Each row of a before or after table is a point. The points were changed in one or more steps. Then noise was added and the rows were shuffled. The steps act on columns, c1 being the first. What was done? A step turns or swaps two columns, mirrors them in a line or flattens them onto one, adds a multiple of one to another, or multiplies or shifts one. Angles are multiples of 10 degrees, from the lower column toward the higher: turns from -170 to 170, lines from 10 to 170 but not 90. Use the fewest steps. Two steps may share a column if one is a turn and the other turns, adds or multiplies; they go together, in the order done. Otherwise the lowest column goes first.
In the rows, zero is written as 128.

Before (11 x 2)
[[ 91 117]
 [170  80]
 [112 166]
 [103 167]
 [154 118]
 [150 137]
 [ 96 164]
 [176 121]
 [ 86 160]
 [191 119]
 [149 133]]
After (11 x 2)
[[147 127]
 [ 90 127]
 [153 128]
 [178 130]
 [144 128]
 [169 129]
 [191 128]
 [ 86 127]
 [112 126]
 [101 129]
 [103 128]]
Steps: multiply c2 by 0

Before (14 x 3)
[[143 117 148]
 [123 125 142]
 [191  87 180]
 [141 138 150]
 [137 102 126]
 [187 132 134]
 [128 115 125]
 [159 130  86]
 [ 92 120 100]
 [ 77 139 189]
 [125  70  97]
 [167 108 152]
 [154 115 101]
 [133 108 103]]
After (14 x 3)
[[136 136 154]
 [102  94 205]
 [ 87  81 104]
 [117 121 156]
 [113 132  90]
 [139  90 121]
 [153  83 115]
 [122 120 121]
 [ 98 202 142]
 [118 102 166]
 [119 140 132]
 [114 109 129]
 [152  94 170]
 [118 100 113]]
Steps: turn c1 and c3 by 40 degrees; turn c1 and c2 by -60 degrees

Before (14 x 4)
[[127 149 157 156]
 [ 90 156  97 125]
 [ 86 141  80 124]
 [141 131 171 141]
 [ 84  88 165 149]
 [ 95 142  82 114]
 [162 144 157 148]
 [149 133 163 156]
 [ 92  75 154 148]
 [150 134 155 125]
 [117 142  61 138]
 [170 142 163 131]
 [139 139 175 160]
 [112 164  92 101]]
After (14 x 4)
[[ 97 134 111 135]
 [ 91 140 134 173]
 [ 81 145 131 142]
 [144  91 127 186]
 [176 155 141 122]
 [ 75 143 114 136]
 [179 141 140 102]
 [164 141 171  87]
 [ 95 131 117 161]
 [142  75 131 175]
 [164 164 121  98]
 [186 141 148 111]
 [ 88 133 134 157]
 [109 149 136 164]]
Steps: turn c3 and c4 by -120 degrees; turn c1 and c4 by -150 degrees

Before (8 x 6)
[[100  53 131 147  78 144]
 [107 138 138 107 160 125]
 [152 148  99 136 164 116]
 [152  97 101 144 191 117]
 [101  89 124  56 108 168]
 [133  92 112 161 144 156]
 [156 145 179  97 132 112]
 [117 124 114 153 120  71]]
After (8 x 6)
[[102 190 124  71 107 128]
 [152 107 100 131 164 129]
 [134 149 112 172 145 127]
 [109 125 137 105 159 128]
 [156 123 179  93 133 128]
 [152 150 101 154 192 125]
 [116 123 115 152 120 127]
 [100 193 130 171  78 128]]
Steps: mirror c2 and c4 in the line at 100 degrees; multiply c6 by 0

Before (14 x 8)
[[121 141 164 108  97 121  89 103]
 [132  81 138 136 109 155  91 114]
 [129 109 175 139  94 161 104 132]
 [120 154 165 105 146 157  89 243]
 [150 104 141 124 222 133 123 178]
 [112  63 145 121 121 145 100 140]
 [115  62 173 127 149 113 129 138]
 [152 120  64  62 101 123 148 161]
 [161  96 158 129  93 114  89 121]
 [138 112 137 126 107 130 132 101]
 [116  89 122 114 133 114 118 130]
 [145  90 101  58 129 128 138 148]
 [119 160 130 148 103 128 101 142]
 [202 152 149 147 135 115 121 138]]
After (14 x 8)
[[126 103 121 146 116 137 121  81]
 [147 148 132 121 148 142 102  90]
 [108 111 142 117  47  78 123 128]
 [ 68 121  68 164 149 146 147 111]
 [131  95 136 118 157 115  91  64]
 [ 84 145 147  67 116 137 122  86]
 [136  79 176 135 103 129 132  88]
 [134 112 174 122 172 118 106  82]
 [136  84 143 142 142 118 103  89]
 [120 151 165 150 128  94  89 194]
 [ 68 101 100 170 130 125 134  97]
 [116 138 164 149 153 150  87  54]
 [105 103 159 105 149 159  89  71]
 [121 115 139 127 149 136 131  50]]
Steps: turn c1 and c4 by -140 degrees; multiply c2 by 0.7; turn c5 and c6 by -150 degrees; shift c8 by -50

Before (10 x 9)
[[111 131  92 112  92 142 160 104 168]
 [117 156 146 154 108  88 130 147  74]
 [158 116 145 155 137 140 168 169 146]
 [139 126 110 171 170 146 150 164 138]
 [112 111 141 186 101  78 111 158  93]
 [135 164 107 150  79 126 146  88 164]
 [148 121 147 151 151 175 125 158 141]
 [152 147 116 152  85  81 102 163  82]
 [141 131  92 134  76 138 161  69 129]
 [128 127 131 182 128 165 151 192 122]]
After (10 x 9)
[[142 178 159 132 136 129 105 149 107]
 [139 148 168 164 118 128  93 104  89]
 [111 134  95 151 173 120 154  89 153]
 [139 115  86 151 184  91 112  99 165]
 [120  81 145 147  86 105 107 143 167]
 [134 131  75 158 145 123 134  90 178]
 [160 136 166 173 147 132 110 147 113]
 [128 166 196 168 123 121  82 132 127]
 [150  76 161 109  97 116  97 117 176]
 [112  83 158 129 105 152  69 139 164]]
Steps: turn c2 and c6 by -100 degrees; swap c3 and c8; turn c4 and c7 by -70 degrees; turn c5 and c9 by -110 degrees

Before (13 x 11)
[[128 150 131 109 132 104 148  84 184 188 112]
 [184 125 136 128  80 126 140 167  91  63 158]
 [119 171  98 139 112 104 158 133 121 105 139]
 [119  92 102  78 150 107 136 165 106 109 120]
 [ 90  74 144  82  92 129 130  95 130  84 161]
 [129  92  86 131 123 117 105 185 105 165 137]
 [151 165 123 118 123 144 137  65 121 144 114]
 [114 143 123 138  91 114 170  68 160  89  71]
 [130 132 115 149 110 136 184 144 136 123 144]
 [143 106 101 150 138 110 145  92 144  97 128]
 [131 142 151 146 148 118 110 126 115  67 102]
 [147  96 131 113 129 176 123 179  79 120 157]
 [116  71 147 130 121 116 163 100  92 158 142]]
After (13 x 11)
[[ 72  95 125 140  92 119 167 179 159  93  73]
 [149 176 137 107 130 179 140  96  85 123 156]
 [155 185  81 129 123 116 104  87 106 168 135]
 [151 141 133 132  78 130 184  93  90  58 156]
 [112 176 101  77 158 111 131  97 105 112 117]
 [136  72 121 116 124 142 155 176 122 143 110]
 [ 85  94  99 139 111 104 155 105 120 106 145]
 [152 114 150 141 148 115 109 119 117  66 104]
 [ 76 172 150 128 118 109 156 171  89 158 144]
 [102  90 132 112 134 101 147 157 184 190 117]
 [115 137 101 144 139 107 159 172 151  97 131]
 [ 96 171 148  80  86 129  99 175 125  84 159]
 [ 64 132 115 148 114 136 182 113 136 128 145]]
Steps: multiply c7 by 1.6; turn c1 and c7 by 50 degrees; turn c2 and c8 by -160 degrees

Before (10 x 12)
[[133 156 171 156 140 135  99 141 132 103 123 102]
 [147 147 125 176 112  67 105  83 178 139 124 174]
 [120 111 162 118 158 108 102 124 107 133 158  85]
 [127 118 140 140 138 141  82 164 121 154 141 121]
 [185 164 137 150 101  96 125 127 150 126 141 122]
 [ 86 102  87 124  92  96 122  87 147 124 104 138]
 [ 96 124  94 169 117  50 143  93  80 123 123 122]
 [145  93  92 171 117  85 130  62 136 141  87 152]
 [144 173 147 114 173 130  94 144 116 139 132 106]
 [133 138 131 127 153 154  97 136 120 101 176 120]]
After (10 x 12)
[[139 164 143 134 202 143 151 151 102 141 139 144]
 [ 84 108  99 146  33 120 153  87 151 121  90 120]
 [ 94 123  96 102  67 199 150  81 181 122 107 127]
 [148 162 125 104 110 100 197  71 171 143 120 138]
 [132 145 170  94 206 124 149 135 103 107 138 135]
 [124 118 135 105 152 130 156 156  91 156 145 126]
 [129 128 114 124 155 127 135 137  86 100 173 130]
 [186 160 131 108 112 115 160 118 160 124 147 137]
 [145 102 107 110  69 135 153  54 161 138  78 122]
 [120  95 148 141 209 156 153 132 117 133 170 120]]
Steps: flatten c2 and c12 onto the line at 20 degrees; add 1.5 times c3 to c5; turn c3 and c11 by 20 degrees; mirror c4 and c8 in the line at 100 degrees; turn c6 and c9 by 110 degrees; turn c7 and c9 by 140 degrees

Before (11 x 14)
[[141 153 106 145 108 152 143 166 125 122  92 135 168 133]
 [129  71 151  97 113 136 153 161  56  99 137 127 160 127]
 [116 162 114 107 105 133 118 152 136  84  95 111 157 148]
 [139 137 140 103 112 155 161 151 113  96 145 100 150 157]
 [139 128 149 109 141 149 147 129 165  84 135 163 122 149]
 [ 88 105 144 160 119 149 113 136  98 178 140 151 176 140]
 [112 116 142 126  95 155 138 153 166 128  96 131 136 174]
 [138 135 143 114 128 149 125 113 120 130 108 201 128 183]
 [106  82 128 130 136 152 130 126  88 135 117 116 135 118]
 [109 150  89  94 117 130 153 143 106 192 102 202 161 135]
 [105  86 105 126  91 139 137  94 112 101 114 120 139 105]]
After (11 x 14)
[[159 163 101 154 138 114 118 139 125  79 160 114 129 148]
 [125 135 136 109 121 139 124 173 146 140 151 201 118 183]
 [147  86  98 154 158 124 138  62 146 129 145 121 146 105]
 [145 136 143 130 148 105 160 154 155  90 122 108 110 156]
 [161 153  94 195 134 112 143 158 142 100 159 142 101 133]
 [142  82 125 150 116 123 130 121 174 134 134 116 147 119]
 [186 105 146 249 141 134 113 180 165 160 126 150 149 141]
 [118 128 152  95 118 107 147 121 106  94 124 173 120 150]
 [165 149  82 151 129 163 153 188 149 167 142 195 136 135]
 [158  71 150 142 145 156 152 134 195  83 133 116 117 126]
 [141 115 127 146 148  89 139 193 108 112 171 145 141 173]]
Steps: turn c1 and c13 by -110 degrees; add 1.5 times c1 to c4; turn c5 and c11 by -160 degrees; turn c3 and c11 by 20 degrees; turn c6 and c9 by 150 degrees; turn c6 and c12 by -20 degrees; turn c8 and c10 by -40 degrees; add 1 times c14 to c8

Before (13 x 14)
[[108  96 183  87 124 105 104 132 115 158 144 154 117 144]
 [127 153 163 112 168 154 114 150 109  99 156  95 151 113]
 [ 93 158 132 121 175 117 110  99 131 165  96 154 154 105]
 [129 118 172  94 147 147 122 141  80 109  96 139 106 162]
 [124 122 131 135 156 155  94  76 149 147 113 140 137 107]
 [144 120 112 135 149 166 134 170 113 138  96  94 123 122]
 [ 89 125 107 116 115 103  88 102 142  99 123  99 100 172]
 [141 137 139 120 157 166 161 124 143 133 116 101 126 147]
 [103  93 103 119 169 131 153  90 140 138  92 176 125 140]
 [104 112 142 127 136 108 143  93  84 146  81 110 139 141]
 [ 96 156 109 129 101 105 121 163 138  82  77 109 129  96]
 [141 117 132  96 115 154 122 167 110 116  84 134 161 147]
 [128 119 134  68 164 105 134 113 149 135 133 115 114 119]]
After (13 x 14)
[[ 98 138 101 118 185 129 206  91 140 122  93 180 147 150]
 [153 141 112 133 136 165 145 171 114 140  99  95 130 136]
 [ 76 137 110 116 107 100   2 101 147  71 119 100 111  99]
 [144 116 142 121 152 164 229 125 143 116 115 103 116 137]
 [130  41 172  95 148 151 109 144  81  84  98 137 118 104]
 [ 95 100 140 121 130 106 168  90  84 123  81 115 147 161]
 [ 82 161 131 120 189 115  70 100 134 166  95 154 128 172]
 [145 132 132  98 119 150 106 172 110  97  81 130 158 114]
 [116 125 131 131 162 150  26  80 148 159 113 143 137 150]
 [ 92 179 109 123  96 104 110 165 140 136  77 113 111  48]
 [122 112 162 113 155 158  87 146 106 126 160  95 131  79]
 [103  18 183  88 133 109  57 137 114 130 146 149 145 179]
 [126 103 133  70 158 108 143 118 152 143 133 115 122 137]]
Steps: multiply c1 by 1.3; turn c2 and c13 by -40 degrees; add -1.5 times c3 to c2; add 0.3 times c12 to c5; multiply c7 by 3; multiply c10 by 1.6; turn c10 and c14 by 70 degrees

Before (8 x 18)
[[158 118 152 178 156 134 167 105 119 135 112 118 130  87 199  90 154 143]
 [111  92 169 156 140 149 132  99 108 154 147 109 137 105 191 111 170 142]
 [165 133 149 108 126 141 141  94  94 108 177 124 165 154 156  77  84 140]
 [145 107 121  62 171 122  94 134 138 137 127 143 108 162  59 146 171 167]
 [125  94  79 125 152 125  82 126 178 152 145 151  82 176  88 156 171 182]
 [116 102 155 181 130 118 113 141 116 130 148 134 114 100 151  76 132 145]
 [149 122 173 127 141 132 138  93 130 123 147 147 127 155 165  93  80  95]
 [144 117 146 144 162 131 116  89 142 114 140 118 112  92 173  80 204 135]]
After (8 x 18)
[[108  92 170 122 173 136 134  96 101  89 129 108 134 112 187 110 122 146]
 [160 109 119 183 179 121  92 130 135 163 134 146 111 143  59 145  95 162]
 [101 107 158  90 133 114 113 144 120  95 141 135 117 124 150  76 125 143]
 [153 123 174 125  84 121 141  95 132 129 136 144 128 148 163  98 106  97]
 [162 134 148 132  83 109 143  92  97 159 146 123 165 164 159  76 123 137]
 [ 86 117 152  95 162 139 167 108 122  91 120 120 123 156 194  94 108 146]
 [ 92 117 141 105 211 127 114  82 146 128 133 123 110 141 175  79 106 137]
 [176  96  79 146 175 113  81 129 175 114 139 151  88 128  91 146 112 182]]
Steps: swap c1 and c14; turn c4 and c10 by -140 degrees; turn c5 and c17 by -80 degrees; flatten c6 and c11 onto the line at 140 degrees

Before (8 x 20)
[[ 80 128 124 141  99 127 122 147 142 148 149 135 148 145 104 144 125 133
  107 127]
 [111 116  99 152 124 126 120 108 180 141 105 112 137 132 105 142 153 146
  159 113]
 [151 157 160 125 130 140 106 107 173 146 110 141 128 136 142 149 136 104
  130 115]
 [105 137  86 130 115 139 145 109 142 117 152  90 137 104 150 110 108 113
  125 123]
 [120 155 167 164 155 115 125 124  79 151 116 135 119 138 144 150  98 111
  117 131]
 [148 126 151 156 143 140 143  99 145 115 166 170 137  99 119 153 143 117
  124 126]
 [113 112 143 131 123 153  91 148 160 139 126 118 148 142 122  98 135 136
  112 155]
 [127 113  90 122 126 118 127 128 137  93 141 125 147 127 118 111 145 113
  157 132]]
After (8 x 20)
[[185 157 159 124 130 138 108 105 169 147 110 140 140 137 121 149 129 103
  136 114]
 [ 91 111 143 129 123 152  91 147 154 137 126 117 112 144 114  98 146 135
  127 156]
 [ 70 139  86 131 117 138 143 110 136 118 153  92 143 104 108 110 122 112
  108 124]
 [178 126 151 156 143 141 143 100 141 117 166 170 117  98 128 154 139 117
  139 126]
 [125 114  87 122 127 118 125 126 140  94 142 124 110 128 116 111 111 112
  159 132]
 [106 155 167 163 155 114 124 124  83 152 116 135 145 136 128 149 123 110
   96 132]
 [  8 127 123 142  98 127 121 146 143 148 149 136  97 142 121 144 144 130
  117 128]
 [ 84 116  99 152 123 128 120 107 179 139 106 112 105 133 133 141 114 146
  167 112]]
Steps: multiply c1 by 2.5; add -0.3 times c6 to c9; turn c13 and c15 by -120 degrees; turn c17 and c19 by 60 degrees

Before (9 x 24)
[[129  85 114 136 163  76 128 131 148 135 148 140 130 130 106 148 164 134
  152 139  68 129 166 101]
 [115 186 130 150 138 111 152 125 118 190 135 138  97 150 158 153 143 163
  115 140 115 134 141 166]
 [137  82  87 117 159 115 117 152 134 108 113 152 118  92  99 141 161 122
  165 136 103 106 133  98]
 [144 161 151 122 103 139 130 152 144 133 159  89  99 127  57 108 159 119
  143  98 185 138 160 140]
 [112 146 133 134 127 109 157 110  94 177 137 147 128 195 146 126 117 166
  111 154 115 116 135 165]
 [131 148 173 156  84 158 114 157 103 139 147  89 100 118  63 139 137 130
  156  93 172 119 147 109]
 [142 172 135 146 135 117 153  95 106 182 107 124 128 165 144 131 121 130
  126 160 107 135 152 142]
 [136 154 180 125 125 163  88 167 146 123 144 106 109 124  69 143  98 119
  141 105 161 130 171 130]
 [152  80  96 142 153  79 125 177 150 132 113 163 104 123 101 138 144 134
  149 180  78 128 135  84]]
After (9 x 24)
[[145 161 151  98 101 140 130 151 143 135 163 129 250 134  56 126 117 119
  143  97 184 145 160 139]
 [129  84 114  91 163  75 129 133 148 135 142 123 101 124 107 114 129 135
  153 137  68 109 166 102]
 [136  81  85  99 158 117 116 153 133 108 103 107  98  80 100 114 111 121
  164 138 102 122 135  99]
 [137 154 180 158 124 164  87 167 146 122 140 127 203 140  71 117 132 118
  140 107 160 113 173 130]
 [112 146 132 139 126 107 157 109  94 176 130 116  90 196 147 115 134 166
  110 154 115 134 134 165]
 [115 186 131 112 138 108 152 125 117 190 132  98 159 150 160 121 147 164
  114 142 115 103 141 166]
 [141 174 136 130 135 118 154  95 105 180 113 131 133 166 146 143 147 130
  126 159 108 123 150 142]
 [152  79  96 111 154  79 123 178 151 130 114  88 100 114 101 134 141 134
  149 182  79 117 135  84]
 [132 148 173 114  82 159 114 156 105 139 138 130 247 135  63 108 153 130
  156  93 171 120 148 111]]
Steps: add 0.3 times c3 to c14; turn c4 and c17 by 100 degrees; turn c16 and c22 by -110 degrees; turn c11 and c16 by -30 degrees; turn c12 and c13 by -130 degrees; multiply c13 by 2.5

Before (10 x 32)
[[ 91 157  85  88  98 137  96 111 165  96 126 139 123 124 104  96 159 164
  121 112 153 122 127 151 101 129 138 132 100 149 136 113]
 [174 125  78 147 142 165  96 129  82 103 182  82 148 120 103 118 104 158
   99 196  76 147 136 115 173  91 164 151  64 157 122 156]
 [140 150 156 131 120  96 165 159 101 179 137 143 117 109  95 123 110 180
  166 180 105 107 108 183 142 111 146 124 142  83 153 130]
 [173  84 148  66 147 160 178  93 116 102 128  89 135 125 114  85  70 150
   82 148 131 132 172 110 170 129 153 120 122 167 181 103]
 [112 143 122  88  85 155  98 142 122 107 186 150 126 113  81 157 141 169
  102 118  93 147  97 149 108 147 119 111  96 123 107 111]
 [103 122 159 146  76 115 182 168 159 127 137 148 181 107  77 138 146 114
  119 161 106 108 182 118 150 111 100  86  82 100 111 125]
 [ 93 102 120 126 142  85 121 113 161 159 138  84 112 127 143  95 154 154
  163 137 156 185 142 131 174 113 125 172  72  83 152 127]
 [ 94 140  82 126 138 127 155 142  82 118 135 140 131 180  84 131 106 124
   92 127 148 126 159 124  98 111 135 117 124 127 116  98]
 [146 124 164 131 101 166 125 145 139 110 146  81 141 175  94  72 163 105
  148 123 119 121 103 184 176 138  99 109 150 159 127 146]
 [160 129  85 128 152 145 104  81  80  85 135  87 192 119 171 125 163 153
  139 119 134 158 171 105 119 138 123 123 145 119 103  98]]
After (10 x 32)
[[147 124 163 131 101 190 126 143 139 110 147  81 141 170  94  54 164 105
  148 115 119  98 102 184 176 138  99 136  99 160 144 146]
 [114 143 122 176  85 172  99 141 123 106 184 149 127  94  81 151 142 169
  102 108  92 155  98 148 107 147 118 122 124 123 136 111]
 [ 90 155  84 153  98 143  96 110 164  96 125 139 123 101 104  79 159 163
  121 112 153 124 127 150 100 129 137  95 118 148 127 112]
 [160 128  85 144 153 155 104  80  81  84 134  87 193 137 171 108 164 152
  139 132 134 163 171 106 120 138 122 147 145 120 125  98]
 [140 150 156 113 119  77 164 160 101 179 137 144 117 130  95 132 109 181
  165 173 106 119 108 182 141 112 146 113 151  84 140 130]
 [ 94 140  82 140 139 125 155 143  82 117 136 140 131 149  83 143 106 124
   91 136 148 100 160 125  99 111 135 139  82 126 135  98]
 [173  86 148 146 148 180 178  92 116 102 127  89 134 122 113 114  71 151
   82 161 131 134 172 111 170 130 153  52 128 168 154 104]
 [ 94 103 121 104 143  58 121 111 160 160 137  84 113  80 142  83 154 154
  162 141 157 186 142 131 175 114 125  98 101  83  95 126]
 [104 123 159 134  77 107 182 168 159 128 136 147 181  77  77 129 145 114
  119 177 107 118 182 118 149 112 100 163 123  99 161 126]
 [173 125  78 112 142 187  96 130  80 104 182  82 150  69 103 131 105 158
   99 198  77 152 137 115 174  91 164 138 103 158 103 156]]
Steps: turn c28 and c31 by -70 degrees; turn c4 and c28 by 140 degrees; multiply c6 by 1.6; add -0.5 times c14 to c22; turn c14 and c29 by -60 degrees; add -0.5 times c17 to c16; add 0.3 times c23 to c20

Before (8 x 48)
[[179 164 189 118 154 133 139 104 146  87 142 154 193 162 113  78 108 128
  130 113  61 111 127 155  92 137 134 127 103 122 120 126 131 107 136 119
  169 127 108 163 128 172 110  63  73 101 127 132]
 [103 121 140 170 190 115 132 128 138 150 151 139 101  93 106 161 108 108
  150 123 177 130  98 131 171 139 128 138 106 141 117 135 123 163 138 130
  114 141 157 103 143 118 109 136 172 121 154 179]
 [148 129 204 135 142 143 146 126 121  78 141 128 164 153  83 138 136 107
   99 119  91 100 147 126  98 148 142 136  92  99 149 129 110  81 125 137
  178 133  87 186 119 180 129  79  67 132 111 143]
 [ 89 144 134 148 125 118 125 143 154 161 135  87 125  99 136 141 103  97
  162 156 177 146 108 135 194 116 147 135 112 155 126 134  87 157  98 118
  120 184 159 117 144  86 132 116 170 125 137 169]
 [200 165 198 120 156 127 129 129 140  90 118 121 150 168 108 112 113  77
   99 126  82 105 110 123 128 154 126 142 111 116  99 128 142 109 135 138
  193 115 109 188 130 172  97 118  63 124 131 123]
 [102 102 175 158 155 118 128 141 115 140 136 132 101 111 127 172 144 137
  141 136 175 128  96 151 184 108 107 134 149 134 130  90  96 165 120 139
  101 136 184 133 142  82 124 133 147 105 152 139]
 [164 165 142 137 205 106 160 191 120  86 135 161 177 117 118  76 168 123
  197 127 143 127 149 108 127 149 142 142 118  45 129  96  94 186 161 182
  129 104  99 163 110  64 112  73 143  76 175 146]
 [123 121 124 136 123  84 136 116 128 126 144 123 128  99 106 161 112 125
  167 116 147 154 107 141 179 146 113 134 156 147 109 122 116 136 140 133
  147 137 157 137 187 108 153 150 161 129 147 165]]
After (8 x 48)
[[200 169 202 125 157 125 126 125 193  93 115 123 154 167 106 109 114  77
  103 126  82 106 111 119 124 105 122 142 109 113  95 129  75 110 136 136
  197 112 106 189 128 127 100 111  65 124 130 125]
 [130 123 128 134 123  81 137 114 178 128 141 126 133 103 101 159 110 127
  175 110 156 151 108 143 179 183 112 137 155 139 101 122 154  91 137 140
  142 131 155 141 180 114 152 145 156 133 145 168]
 [182 168 188 115 161 131 144 108 197  88 141 148 196 164 118  80 108 132
  135 112  59 110 127 167  88  72 132 126 109 125 119 123  84 138 125 123
  160 126 105 165 132 106 109  57  76 104 128 132]
 [164 164 142 136 211 112 157 190 172  86 134 164 180 120 120  78 171 120
  196 126 150 127 145 105 126 181 140 145 115  41 126  95 221  85 153 179
  125 102 102 162 107 101 113  72 141  75 174 142]
 [109 115 143 174 191 116 132 126 181 149 152 141 100  97 105 158 104 107
  149 119 181 129 105 130 172 193 123 142 105 140 111 129 139  93 138 133
  117 144 159 100 137 121 112 134 174 117 157 178]
 [151 127 208 142 145 149 144 126 168  82 146 128 168 151  85 138 134 113
   97 121  92  98 154 124  99  45 141 136  93 103 150 135 102 137 125 135
  176 134  86 189 117  74 125  83  69 122 112 142]
 [100 105 178 154 159 123 125 134 162 138 127 133  98 107 127 172 144 138
  138 137 181 127  98 148 185 223 107 142 150 136 133  90 199 113 120 138
  103 134 181 138 141  88 128 134 149 105 154 147]
 [ 87 145 137 154 124 116 129 138 203 160 128  93 127  99 137 145  97 102
  167 152 176 145 112 131 195 219 151 135 108 154 127 137 210 107 104 117
  122 188 162 118 142  76 133 121 168 125 141 172]]
Steps: shift c9 by 50; add 1 times c25 to c34; turn c26 and c34 by -110 degrees; multiply c33 by 2; turn c33 and c42 by 120 degrees
